Each point is reached from the start by the listed moves, each made 0, 1 or 2 times, or once backwards (-1), plus a little noise. Say if it took an odd or an even number of moves. Then give how often each move was made.
In the rows, zero is written as 128.

Moves:
(1): [177 147 139 146]
(2): [118 177 142 123]
(3): [141 126 180 112]
Start: [117 121 128 123]
Points:
[125  69 115 130] => odd (0, -1, 0)
[ 87 105 174  89] => even (-1, 0, 1)
[111 214 211  96] => odd (0, 2, 1)
[105 173 139 116] => odd (0, 1, 0)
[109  66  65 142] => even (0, -1, -1)

Moves:
(1): [169 135 112 118 127 113 149 140 136]
(2): [126 165 117 133 116 134 132 128 115]
(3): [135 130 165 125 128 119 111 123 116]
(4): [137 122 140 180 124 128 128 134 122]
(5): [125 140 123 125 158 111 127 119 131]
(6): [151 122 124 135 142 170 122 117 133]
(7): [124 135 141 123 132 135 166 124 117]
(8): [121 135 140 129 141 136 123 167 122]
Start: [119 115 124 104 105 119 148 139 141]
Points:
[177 179 135  74  82  52 221 163 115] => even (2, 1, 1, 0, 0, -1, 1, 0)
[ 73 221 113 155 124 102 207 226  95] => odd (0, 2, -1, 1, 1, -1, 1, 2)
[211  68 100 110 135 174 114 132 180] => odd (1, -1, 0, 0, 0, 2, -1, 0)
[127  66  97 174 196 179  91 102 179] => odd (-1, -1, -1, 1, 2, 2, -1, 0)
[143  48 168 227 135 214 112 117 145] => even (-1, -1, 0, 2, 0, 2, 0, 0)
[116 189 207 145  30  93 208 108  60] => even (0, 2, 2, 1, -1, -1, 2, -1)

Moves:
(1): [178 119 118 120 107 144 153 123 128 126 116 123 135 125 144]
(2): [139 175 134 118 143 126 127 126 127 125 129 130 137 133 147]
(3): [125 123 157 130 117 134 122 127 117 145 129 153 128 130 128]
(4): [131 132 123 171 130 141 120 138 140 123 120 136 124 142 136]
(5): [130 110 129 125 168 123 139 139 128 131 121 135 135 128 122]
(6): [101 139 138 135 142 174 130 121 131 111 136 146 123 114 135]
(7): [117 139 119 132 112 116 162 144 125 131 121 141 118 112 127]
(8): [132 126 134 131 125 142 121 159 120 124 136 113 124 120 123]
(9): [136 122 136 110 113 124 125 134 170 132 155 129 126 141 122]
(10): [120 130 112 117 131 149 126 143 132 169 133 134 140 133 136]
(11): [123 129 113 146 136 119 127 118 115 142 165 136 128 122 119]
(12): [129 120 124 117 128 129 115 133 131 119 123 157 134 120 125]
Start: [138 117 115 153 130 108 144  91 117 118 126 124 114 118 177]
Points:
[149 138 128 191 168  56 106 144 221 135 164 138 114 195 170] => even (-1, 1, 0, 2, 1, -1, 0, 0, 2, 0, 0, 0)
[107 249  92 158 104 109 184  92 131 122 224 213 106  77 199] => even (0, 2, 0, 0, -1, 1, 2, 0, 1, 0, 2, 1)
[104  27  95 109 142 138 190 222 148 212 132 244 128  83 144] => even (0, -1, 1, 0, 2, 0, 2, 1, 1, 2, 0, 2)

Moves:
(1): [146 118 122 126 128 124 131 118 131 134 129 132 128 133 124 136 124 128
 123 132]
(2): [139 146 123 117 120 128 113 124 131 125 131 119 122 135 127 144 134 130
 114 121]
(3): [131 127 143 134 126 126 133 130 129 132 123 130 129 123 133 128 128 135
 121 127]
(4): [138 133 121 157 124 125 121 134 136 132 140 126 123 121 132 128 121 126
 125 129]
(5): [125 141 125 134 151 127 132 122 125 138 118 122 127 137 116 128 126 130
 137 129]
(6): [134 120 129 132 130 154 126 123 134 138 127 124 125 133 126 127 128 128
 121 127]
(7): [116 135 123 123 116 139 152 121 140 114 124 132 120 121 132 126 128 124
 124 121]
(8): [135 129 129 124 130 136 134 147 116 121 125 138 113 128 122 126 122 124
 116 123]
(9): [125 131 133 128 143 131 127 141 150 130 130 128 138 125 137 136 122 129
 129 124]
(10): [119 130 122 126 128 123 133 126 131 147 135 127 128 126 130 128 128 124
 127 125]
(11): [130 132 141 123 136 123 140 121 122 126 151 121 121 126 123 135 121 128
 129 126]
(12): [121 136 126 123 131 127 122 122 123 127 135 142 131 120 140 127 128 134
 127 119]
(13): [133 139 135 129 123 131 126 132 127 124 133 130 148 125 122 126 122 122
 125 120]
(14): [129 132 128 133 130 127 127 134 132 125 130 136 123 151 126 120 132 135
 140 132]
(15): [136 137 121 128 124 129 131 137 115 123 133 118 130 134 147 127 125 128
 130 124]
(16): [119 122 127 142 121 129 133 132 113 135 129 133 128 122 127 149 128 134
 134 124]
(17): [135 125 129 128 133 134 134 131 129 129 127 132 132 117 128 131 147 129
 129 132]
(18): [130 122 120 128 128 127 124 128 134 127 128 122 132 122 123 122 132 143
 124 127]
(19): [137 134 131 124 125 132 124 136 125 130 126 133 127 120 131 128 123 133
 146 138]
(20): [124 134 134 128 132 130 134 124 131 126 132 127 136 129 131 127 121 127
 118 148]
Start: [119 131 128 114 138 139 123 110 132 122 126 118 122 131 138 140 128 122
 132 122]
Points:
[177 147  73 129 154 166 135 136 138 161 150  88 156 176 117 128 167 142
 161 104] => even (1, 0, -1, 0, 1, 1, 0, 0, 0, 2, 0, -1, 2, 2, 2, 0, 2, 2, 0, -1)
[ 89 202 111  65 148 143 104  65 199 138 204  89 107 137 159 142 132 162
 115  48] => odd (-1, 2, 0, 0, 0, 1, 1, -1, 1, 2, 2, 2, 0, 1, 0, -1, -1, 2, 0, -1)
[201 157 112  50 161 209 154 117 172 162 110 105  98 134 136 159 138 157
  55  98] => even (2, 2, 2, -1, 1, 2, 1, 2, 1, 2, 0, 0, 0, 0, 1, -1, 1, 2, 1, 0)
[106 170 159 137 182 180 221 112 161 149  84 175 196 106 186 185 120 152
 191 165] => odd (2, -1, 2, -1, 2, 0, 2, -1, 2, 0, -1, 1, 1, 1, 1, 2, 2, -1, 2, 2)
[132 149 112 201 109 120 162  70 163 179 128 117 161 136 127 122  75  82
 121 148] => odd (2, -1, 1, 2, 1, 0, 1, -1, -1, 2, -1, -1, 2, 0, 0, 0, -1, -1, 0, 1)
[127 219 106  55 137 140 163  62  86 119 136 153 113  87 124 249 129 126
 168  73] => odd (2, 2, -1, -1, 2, -1, 2, 0, 0, 0, 1, 2, 1, -1, 0, 2, 1, -1, 2, -1)

Moves:
(1): [151 117 129 132 133 141 130 125 115 145 129 122 128 131 123 122 132 136
 115 125 111 122 136 121 145 113 122]
(2): [130 145 137 124 128 125 125 132 135 117 117 115 128 135 130 125 122 128
 133 109 131 140 125 131 124 144 121]
(3): [130 129 135 120 123 124 129 128 128 122 125 128 127 128 120 125 133 140
 132 137 120 125 133 121 128 129 127]
(4): [118 118 135 135 125 122 132 141 133 132 110 122 137 122 122 113 118 125
 131 131 129 127 132 130 127 112 139]
(5): [115 133 118 121 143 123 122 134 145 120 133 141 118 129 116 122 126 114
 143 121 125 112 121 136 117 149 139]
(6): [118 126 130 132 126 135 131 132 141 134 145 125 124 123 133 127 131 127
 147 131 119 136 123 119 128 136 120]
(7): [126 126 138 133 148 121 137 120 118 127 130 141 119 129 118 120 128 129
 124 117 131 135 137 136 127 134 131]
(8): [130 127 139 119 125 119 126 139 125 127 139 134 135 125 128 133 130 128
 126 121 129 127 123 128 125 127 133]
(9): [130 129 123 125 127 126 133 125 140 133 127 128 131 122 123 131 131 123
 125 127 123 135 124 132 126 130 122]
(10): [128 130 132 112 121 130 130 136 121 143 117 137 119 137 131 131 136 131
 128 126 123 122 129 125 128 130 140]
(11): [130 124 125 139 119 118 123 121 126 129 126 122 117 136 132 130 131 121
 127 134 118 135 137 105 120 132 122]
(12): [132 131 129 138 125 142 114 121 126 123 131 147 127 139 123 135 109 122
 134 126 125 135 132 131 128 123 117]
(13): [127 137 139 112 132 117 134 123 133 132 137 128 138 128 129 114 128 135
 127 131 130 133 114 124 133 126 124]
(14): [134 130 133 130 126 142 121 134 123 118 124 133 135 154 130 133 137 124
 129 118 136 129 118 117 119 123 140]
(15): [136 128 135 135 133 132 125 127 131 133 130 138 128 135 145 137 132 141
 128 127 121 123 125 125 120 125 131]
(16): [118 133 137 128 137 121 140 117 127 135 133 120 139 129 125 137 130 130
 118 121 119 119 149 114 131 125 131]
(17): [124 131 114 138 126 122 131 123 121 119 112 133 126 116 134 133 124 119
 130 128 120 132 123 119 138 126 120]
(18): [126 137 123 129 132 125 140 135 117 142 137 133 125 132 119 135 118 142
 127 127 120 127 123 140 123 119 139]
(19): [140 130 127 115 133 118 118 112 119 121  98 122 135 135 130 129 127 118
 155 123 144 140 125 144 144 111 132]
(20): [139 138 136 130 138 119 124 131 132 131 123 127 133 115 121 136 129 126
 127 143 132 132 125 128 141 130 123]
(21): [135 142 110 138 125 122 137 122 126 145 138 130 129 132 119 119 137 143
 126 110 136 124 135 115 127 122 119]
(22): [127 120 126 123 121 125 114 131 142 125 131 123 111 125 128 138 125 134
 130 134 133 142 118 105 131 122 121]
(23): [135 128 121 106 125 128 128 139 127 118 126 127 140 138 128 123 124 136
 132 131 129 139 136 121 129 139 128]
(24): [118 128 124 137 128 133 116 121 122 136 130 120 138 126 140 124 140 133
 121 123 118 142 131 139 130 134 134]
Start: [151 106 123 129 123 137 123 124 129 139 130 139 133 131 120 131 128 135
 120 128 134 133 122 139 139 131 125]
Points:
[142 139 194 121 125 158 148 133 105 161 146 227 129 204 100 110 128 200
 112  41  77 147 114  38 133 108 127] => even (1, 1, 2, 1, 0, 1, 2, 1, 0, 2, -1, 2, 2, 2, 1, 1, 2, 0, -1, -1, 1, 1, 0, 0)
[105 175 138 140  78  83 185 178 107 151  72 152 134 196  85 158  92 141
 185  78  66 140 180  40  91 143 145] => odd (-1, 2, 2, 2, 0, 2, 0, 1, 0, 2, 2, 1, -1, 1, 0, 2, 2, 2, 0, 0, 1, -1, 1, -1)
[208 121  88 132  82 167 109 134  93 150 184 212 152 197 123 170 113 174
 126 136 136 167 152 153  92 139 105] => even (-1, -1, 0, -1, -1, 0, 0, 1, 1, 0, 1, 2, -1, 0, 1, -1, -1, 1, 0, 0, 1, -1, 2, 0)
[134 119 125 108 156  57  70  86 102  70 108 211 209 249  80  53 114 100
 186  36 199 173 160  92  99 110 173] => odd (-1, -1, 0, 2, 2, -1, 2, 2, -1, -1, 2, 2, 2, 2, 0, 1, 0, -1, 2, -1, 2, 0, 2, 1)
[140 120 135 157 131 131 160 124 124 129 176 173 175 140  83  48 155 162
  89  98 215 161  94 111 124 106 116] => even (-1, -1, 0, 1, -1, 0, 2, 0, 0, -1, -1, 0, 2, 2, -1, -1, 0, -1, -1, 0, 2, 0, 0, 0)

Moves:
(1): [140 120 127 132 126 125 127 130 119 133 115 118 130 129 129 145 135 124
 132 124 117 130 116 131 112 126 132]
(2): [120 126 130 140 124 131 129 135 131 124 129 127 124 137 126 123 128 135
 135 117 124 128 131 138 127 125 133]
(3): [124 132 139 138 132 122 122 118 119 136 117 131 128 119 139 129 130 118
 128 130 106 125 131 144 128 132 119]
(4): [129 126 131 125 130 121 124 120 123 129 132 124 124 125 129 127 126 120
 131 122 138 124 129 140 127 118 125]
(5): [119 129 135 132 139 133 129 133 131 128 130 130 129 123 129 128 123 128
 117 123 129 124 121 126 129 128 134]
(6): [123 124 132 128 123 152 131 132 132 132 134 125 124 120 120 136 131 131
 138 134 129 121 121 119 144 122 123]
(7): [131 120 125 132 128 123 131 135 123 117 130 137 126 125 127 130 122 141
 121 128 121 141 140 131 115 120 123]
(8): [118 121 118 122 133 127 121 132 127 129 133 137 137 138 131 125 138 142
 124 132 137 130 139 131 123 132 137]
(9): [131 129 133 136 121 127 120 135 145 132 135 125 130 126 133 132 131 124
 133 137 148 131 129 135 129 126 121]
(10): [120 120 130 132 130 140 131 124 139 141 131 142 126 133 126 136 116 134
 128 135 129 124 133 125 128 141 128]
(11): [137 136 131 125 129 120 139 126 133 126 138 124 128 125 135 127 125 132
 136 136 116 122 132 135 134 123 137]
(12): [127 136 123 131 128 122 136 120 138 126 139 132 133 134 134 120 130 131
 129 132 127 130 129 121 119 114 126]
(13): [128 129 137 133 116 140 132 118 128 146 131 125 134 128 127 125 134 126
 123 148 132 118 131 133 132 119 137]
(14): [126 118 131 128 127 124 125 121 129 131 123 126 135 139 127 138 126 114
 125 136 125 119 116 125 130 117 129]
(15): [126 134 129 135 133 122 129 116 127 117 117 130 126 131 132 135 125 135
 135 129 121 120 132 130 127 136 133]
(16): [121 131 124 129 131 122 120 125 127 125 134 126 133 127 130 124 124 121
 132 129 130 128 131 135 120 131 129]
(17): [119 126 135 131 133 119 135 123 128 132 129 122 124 123 136 123 127 119
 130 137 130 138 130 128 130 124 125]
(18): [127 126 129 132 128 122 135 137 126 128 128 133 122 128 130 130 125 128
 121 131 130 117 119 120 127 134 123]
(19): [135 125 123 133 129 128 125 130 134 122 126 128 127 121 136 123 125 134
 134 129 128 131 129 122 132 128 130]
(20): [134 127 124 135 137 141 124 131 128 121 136 134 132 138 128 120 128 126
 126 130 138 128 127 131 127 132 122]
(21): [124 121 142 122 133 122 118 114 134 124 121 140 138 133 117 126 132 133
 146 133 133 139 136 117 120 121 137]
(22): [120 118 130 129 113 123 126 124 108 134 139 125 143 139 129 123 123 133
 128 118 129 138 124 134 133 147 122]
(23): [137 127 133 129 123 131 122 118 125 134 138 125 119 133 127 129 138 137
 116 140 117 123 133 120 131 121 131]
(24): [121 124 122 115 118 127 137 134 138 128 133 118 128 114 124 114 137 123
 118 125 143 134 125 148 125 137 125]
Start: [133 130 122 115 138 137 139 131 114 125 120 127 122 133 124 130 130 137
 130 120 139 128 142 130 144 120 132]
Points:
[151 131 174 220 153 141 138 133 130  86 137 144 114 132 139 154 112 164
 168 125 134  93 141 200  81  84 125] => even (2, 2, 1, 2, 2, 1, 2, -1, 2, 0, 1, 1, 1, -1, 2, 1, -1, 2, 0, 2, 1, 0, 0, 0)
[165  99 116 109 115 166  88 124 188 139 142 130 184 111 131 103 170 103
 132 229 206 136 170 197 129  93 140] => odd (0, -1, 1, -1, -1, 0, 1, 1, 2, 0, 1, -1, 2, 2, -1, 2, -1, -1, 2, 2, 1, -1, 0, 2)
[128 126 112 111 108 181 198 104 124 162 158  85 157 119 134 165 135 158
 151 162 157  87 122 174 155 121 175] => even (2, -1, -1, 1, 1, 2, 0, 1, 0, 1, 2, 1, 2, 0, 2, 0, 0, -1, 0, 0, -1, 1, -1, 1)
[136  98 121 121 128 137 136 117 121 126 173 158 143 160 134 124  83 168
 199 125 151 103 130 117 176 195 119] => odd (0, 0, 0, 1, -1, 1, -1, 0, 0, 2, 2, 0, -1, 0, 0, 1, -1, 2, 2, 1, 1, 2, 0, 0)
[182  95 150 211 122 135 129  96  35 161 174 119 121 159 187 122 111 178
  94 144  76 141 177 197 115 114 137] => even (2, 1, 1, 2, 1, -1, 2, 0, 0, 1, 1, 0, 2, -1, 0, 0, 1, 0, 2, 2, -1, 2, 2, -1)
[ 59 116 153  75 166 118 130  42 138 141 153 152 218 167 126  70 157  93
 138 175 220 133 157 197 144 122 153] => odd (-1, -1, 1, 1, 1, 0, -1, 2, 0, 0, 1, 1, 1, 2, 1, 0, 1, -1, -1, 2, 2, 1, -1, 2)
[ 68  87 142 158 124  65  93   7 108 133 128 124 152 205 166 113 139 147
 190 134 100 158 172 136 133 116 142] => even (0, 2, 1, 1, -1, 0, -1, 1, 0, 1, -1, 2, -1, 2, 2, 1, 2, -1, 2, -1, 1, 2, 2, 0)
[185  76 177 105  79 148 145  88  89 153 151 123 179 176  99 159 159 192
 122 205 101 105 111  59 169  69 186] => even (1, -1, -1, -1, 1, 1, 1, 0, 0, -1, 2, 0, 2, 2, 0, -1, -1, 1, 1, 0, 2, 2, 2, 0)
[189 134 194 151 152 156 133  89 137 129  88 115 112  96 122 169 160 155
 198 195  74 145 177 144 127  78 164] => odd (2, 0, 1, -1, 0, 1, 1, -1, 1, 0, 2, -1, 1, -1, 1, 0, 1, -1, 0, 1, 2, -1, 1, 0)
[ 34 104 168 144 181 109  60 111  90 110 144 163 191 180 122  57 135 108
 141  98 243 161 187 234 106 130 147] => even (-1, 2, 1, 2, 2, -1, 0, 2, 1, -1, -1, -1, 1, 0, 0, 2, 1, 0, -1, 2, 2, 1, -1, 0)

Moves:
(1): [141 134 132 131 133 132 118 115 127 122 122 124 131 126 125 125 131 132
 124 123 132 128 126 125]
(2): [132 140 133 131 119 141 117 128 135 139 121 119 139 112 139 141 130 129
 129 125 124 133 129 131]
(3): [128 135 140 120 121 125 123 138 118 124 129 133 127 115 119 127 118 118
 134 120 120 124 122 120]
(4): [126 127 127 143 126 132 123 132 130 120 119 137 131 136 124 128 125 126
 139 123 124 135 127 126]
(5): [123 130 123 137 138 132 129 125 131 123 139 136 121 125 139 132 124 128
 135 130 124 124 122 124]
(6): [123 131 127 128 131 133 134 133 130 129 129 123 126 136 128 140 121 119
 131 124 133 120 131 129]
(7): [128 132 130 128 130 132 136 128 132 132 117 136 136 132 126 126 124 131
 125 140 131 110 129 133]
(8): [146 131 138 129 115 138 129 140 128 114 133 127 121 132 131 121 128 127
 124 145 123 135 117 134]
(9): [126 134 150 124 133 129 141 113 133 128 125 121 123 128 127 129 116 130
 112 136 121 146 123 130]
(10): [128 116 136 133 134 134 134 127 128 135 121 128 129 120 126 130 141 126
 129 121 135 123 129 128]
(11): [120 138 128 141 140 118 140 129 135 128 133 117 135 113 118 114 134 128
 115 137 140 129 139 123]
(12): [131 137 135 116 125 127 134 128 127 137 138 151 123 148 128 124 133 118
 140 125 128 131 132 127]
(13): [128 125 122 121 133 145 120 120 138 125 136 121 135 127 123 135 137 117
 131 135 113 129 132 138]
(14): [131 124 135 126 137 123 121 132 129 125 127 125 134 126 129 138 136 124
 125 136 125 124 138 127]
(15): [120 114 135 138 118 135 123 129 121 136 135 131 135 137 128 131 128 120
 127 126 125 120 141 134]
(16): [146 127 125 129 127 118 135 117 128 115 131 140 143 110 124 138 131 120
 132 122 135 132 130 130]
(17): [131 125 133 131 118 129 128 122 129 117 122 125 121 122 125 128 132 129
 141 139 129 120 137 122]
(18): [120 125 139 127 126 136 127 131 132 131 136 127 141 129 121 134 140 145
 129 125 131 124 123 116]
(19): [132 121 129 125 131 125 134 126 124 135 136 118 131 134 135 128 128 121
 141 130 119 129 121 118]
(20): [127 129 126 142 134 137 125 122 131 138 133 127 118 133 118 141 121 127
 133 142 135 133 114 130]
(21): [115 130 119 119 125 124 117 122 129 118 126 129 131 128 140 121 121 117
 127 129 137 139 113 123]
(22): [127 124 123 126 128 134 134 129 111 127 127 130 123 129 125 124 130 131
 118 135 125 133 135 113]
(23): [122 132 129 128 134 133 125 133 124 123 130 129 136 126 128 130 122 128
 141 129 135 128 137 137]
(24): [118 143 122 126 129 121 132 126 118 123 129 128 127 137 128 126 137 130
 130 132 122 124 119 136]
Start: [122 124 147 120 130 146 109 122 128 135 141 118 140 106 133 123 134 128
 107 149 124 122 139 133]
Points:
[138 170 113 139 170 209 105 106 121  86 150 129  82 249 157 135 104  78
 188 226 102 135  38 165] => even (2, -1, -1, 2, 1, 2, 1, 2, 0, 0, -1, 1, 1, 0, -1, -1, 0, -1, 2, 2, 1, 0, 1, 2)
[190 176 247  60 115 207  42 113 135 106 123  63 142  62 156 141 170 110
  56 160  10 191  78 144] => even (2, 2, 2, 0, 0, -1, -1, 2, 2, 1, -1, 0, 2, 2, -1, -1, -1, 0, 0, -1, 0, 0, -1, 1)
[150 146 189  91 106 148 132 127 112 167 149 186 201 103 163 191 170 110
 178 131 134 110 140 140] => even (-1, 2, 0, 0, 0, 0, 1, 0, 0, 1, -1, 2, -1, 1, 0, 2, 0, 1, 1, 0, 0, 0, 1, 1)
[ 65 166 232  76  84 176 159 114  77 137 146 213  93 145 137 115 108 105
 118 189 128 110  63 124] => odd (-1, 0, 2, -1, 1, 0, 2, 1, 2, 2, -1, 2, -1, -1, 1, 0, 1, 1, -1, 1, 2, 1, 0, 2)
[ 40  63 153  40  84 125 100 133  46 146 164  72 121 145 155 104  75  72
  76 125  62 136 129  61] => even (-1, -1, 2, -1, -1, 1, -1, -1, 1, -1, -1, -1, 0, 0, 2, -1, 0, 0, 2, -1, 2, 2, -1, 0)
[123 155 182 222  72 234  66 125 108  98 104  84 152  87 131 140  72  90
 148 207 166 131 104 108] => odd (2, 2, 1, 2, 0, 2, 1, 2, 0, 0, 1, -1, -1, -1, 2, 0, 2, 0, 1, 2, 2, 1, 1, 0)
[115 155 113 105 143  92 145  74 116 103 172 128 142  58 156  44 174 154
  44 145 179 184 121  43] => even (1, 0, -1, -1, 1, -1, -1, 0, 0, 0, 2, 1, -1, -1, -1, 1, 0, 1, 0, -1, 2, 2, -1, 0)

Moves:
(1): [131 135 136 140 123 140 135 112 117 120 123 108 131 146 120 116 126 135
 130 121 125 125 123 116 123 128 128]
(2): [148 123 132 132 131 131 139 110 123 128 130 134 119 120 129 125 143 121
 121 143 127 144 133 139 128 117 118]
(3): [126 129 117 128 117 121 132 115 118 121 131 123 136 120 128 125 129 140
 120 123 131 125 127 126 133 136 118]
(4): [127 137 142 133 118 123 127 123 133 133 131 131 128 136 119 136 120 116
 125 144 128 136 128 130 125 133 120]
(5): [135 138 128 113 129 128 131 131 130 124 138 127 130 120 133 137 128 128
 131 134 132 133 131 127 124 123 119]
(6): [130 122 135 125 116 120 117 132 130 132 141 116 119 120 133 122 126 131
 123 114 120 116 134 132 126 128 131]
(7): [126 129 119 120 120 127 120 117 134 117 124 134 125 117 110 134 130 123
 138 115 130 127 128 129 140 126 111]
(8): [127 115 126 141 134 134 124 125 127 126 126 126 129 116 132 122 137 130
 128 133 124 111 128 126 140 128 131]
(9): [129 133 126 131 123 126 122 134 129 134 128 138 124 131 130 126 127 132
 133 132 125 134 129 124 128 142 127]
(10): [144 134 130 126 134 122 142 134 124 124 123 125 116 139 125 125 120 135
 125 144 136 122 122 118 126 133 137]
(11): [143 135 120 138 125 135 138 133 129 135 135 144 161 118 127 133 135 125
 114 124 131 123 129 137 123 120 120]
(12): [126 125 130 132 125 121 131 138 126 140 130 126 125 124 118 122 140 127
 133 130 134 127 131 114 121 133 120]
(13): [133 119 141 115 118 127 129 112 125 120 133 104 115 123 124 127 141 122
 120 124 139 125 130 115 141 134 126]
(14): [125 126 134 134 129 131 146 123 126 135 135 132 115 126 100 123 142 134
 140 129 133 112 135 130 135 141 123]
(15): [134 120 134 117 125 116 135 127 129 124 138 133 125 131 127 130 121 131
 128 125 119 133 131 129 137 130 126]
(16): [136 129 123 133 130 119 125 114 112 131 137 123 123 128 137 119 128 130
 129 128 131 124 124 132 130 134 116]
(17): [135 123 122 131 144 115 130 138 125 122 121 125 139 130 125 125 136 125
 122 132 128 137 127 130 121 135 119]
(18): [127 126 130 133 119 128 135 130 127 144 137 121 133 126 124 150 139 128
 112 131 107 135 128 127 128 134 109]
(19): [122 120 123 128 126 123 124 126 127 132 115 125 141 124 128 137 128 148
 129 133 124 124 120 126 131 133 138]
(20): [125 125 129 130 131 140 122 137 131 130 137 121 125 136 129 129 130 130
 112 135 138 130 122 119 134 131 133]
(21): [132 131 126 129 129 131 135 134 120 133 122 115 120 129 125 131 126 131
 142 127 124 137 130 124 131 119 137]
(22): [140 121 129 136 130 125 129 128 126 136 115 128 129 123 137 129 130 133
 124 133 137 118 132 135 131 121 123]
(23): [130 140 131 136 131 136 113 120 127 144 124 129 128 119 130 133 124 134
 110 130 137 131 132 118 133 119 134]
(24): [139 129 128 138 123 127 142 138 131 125 137 136 129 134 120 140 132 133
 128 120 132 128 129 127 118 138 124]
Start: [122 123 136 128 148 141 127 131 132 143 121 133 126 117 125 134 113 123
 133 138 123 112 122 127 118 132 130]
Points:
[183 189 140 232 108 168 220 135 118 177 234 193 167 166  56 174 156 115
  93 181 105  81 113 149  80 236  16] => even (1, 0, 0, 2, 1, 0, 0, 1, 2, 1, 2, -1, -1, 2, -1, 2, 0, 2, -1, 1, -1, -1, -1, 2)
[146 115 152  78  85  94 111  64  96  42 200   7  88 149  68 121 144 135
 139  70 163 126 105  86 121 215  46] => odd (2, 0, 1, 1, 2, 2, 2, -1, 0, -1, -1, 0, 2, 0, 0, 2, 2, -1, 1, 2, 0, -1, -1, 2)
[145  72 166  96  76 124  62 137 161 165 144  80 116 110 156 206 123 159
  67 104 109 127 125 121 161 157 120] => odd (0, 0, -1, 0, 0, 2, 1, -1, 2, -1, 0, -1, 2, -1, 1, 0, 0, 1, 2, 2, 0, 2, 0, 1)
[186 101 189 168 167 131 165 155 144 138 146 120  74 145  85 155 140 105
  60 244 156 160 112  56 109 150 128] => even (0, 2, 0, 2, 0, 0, 0, 2, -1, 2, -1, 2, 0, -1, 1, -1, 1, 0, 0, 2, 0, -1, 1, 2)
